Each wall is flat, endless, passes through zero and stands at right angles to its row. A trip goes straight from one point to another. Which walls does it cross, in order?
In the rows, 128 means zero.

Walls:
(1): [ 90 100]
(2): [136 118]
(3): [ 96 146]
(4): [188 176]
(5): [125 103]
Trips:
[126  84] to [ 91 113] => 3, 2
[131 110] to [109 116] => 3, 2
[138 153] to [126 141] => none
[143 169] to [161 169] => 3

Walls:
(1): [ 70 117 101 131 106 123 108  98 106]
(2): [110 156  93 128 160 150 126 115 110]
(3): [ 61 110 147 106 153 170 123 184 160]
(4): [119  86 213 128 127 114 105 101 127]
(5): [183 142  88 138 115 141 152 105 145]
(6): [132 123  83 158 142 145 134 136 129]
(7): [144 175 142 109 139 159  78 132 105]
(8): [ 96 112 145 105 112 115 146 137  82]
(9): [152  78 151 157  95 119 116 123 120]
(10): [122 128 107 113  86 158 128 102 105]
(11): [109 122 123 184 138 110 121 146 115]
Trips:
[129  91 116 106 165 155 106 129 188] to [142 163 151 138 116  91 102 167  78] => 5, 2, 7, 6, 11, 9, 8, 3
[108 136 141 138 157 138 161 113 146] to [108 123 134 153 195 155 162  87 103] => 1, 8
[ 85 133 109 114 151 185 138 169  96] to [ 99 144 115  79 108 112 104 115 173] => 11, 6, 8, 2
[127 111 119 162 197 139 101 100 128] to [131 114  95 144 152 135 107 179 116] => 4, 1

Walls:
(1): [103 144 146 135 115 151 153 126 123 111 111 143 172 147 126 143 156 131
 156  98]
(2): [150 108  77 157 149 141  74 119 147  52 179 140 138 143 157 161 142 173
 153 190]
(3): [105 124 158 148 124 162 135 198 145 183 140  94 199 114 130 109 135 131
 150 135]
(4): [166 125 129 112 122  97 145 151 133 161 112 152 150 138 134 120 158 115
 136 137]
(5): [134 119 156  69 118 124 132 154 164 153 125 119 118 134 147 128 143 147
  83 121]
(6): [155 150  93 136 109 134 173  83 158 131 138  89 103 171 114 117 134 137
 109 136]
Trips:
[ 88 168 118 123  69 113 113 100 101 127 118 100 141 119 179 150  98 122
 150  90] to [ 97 125 108 154 101 141 114 102  71 130 117  96 140 152 140 147 118 132
 110 135] => 6, 2
[104 126 141 100 113 117 190 131 119 148 119 135  55 124 132 126 150 176
 143 140] to [ 80 135 114 134 154 105 134 155 114  68 119 143 129 179 167 136 109  98
 116 148] => 1, 4, 2, 6, 5
[130 164 159 145 167  96 135 111 151 149 129 138  78 160 147 104 155 191
 126 116] to [112 183 109 149 135 102  89 148 195 143 140 185  92 163 129 124 162 124
 134 137] => 2
[122 138  98 132  46 102 151 142  85 138 143 141 108  84  89 142 132 129
 177 129] to [195 146 115 122 120 143 134 101 139  96 138 127 170 109 191 182 125 193
 134 157] => 2, 6, 5
[137 125 159  91  96 127 115 131 145 118 102 154  84 143 168 150 172  71
 138 149] to [141 154 127 139 112  99 154 109 124  96 139 113 104 149 101 103 136 163
 150 113] => 6, 2, 5, 4
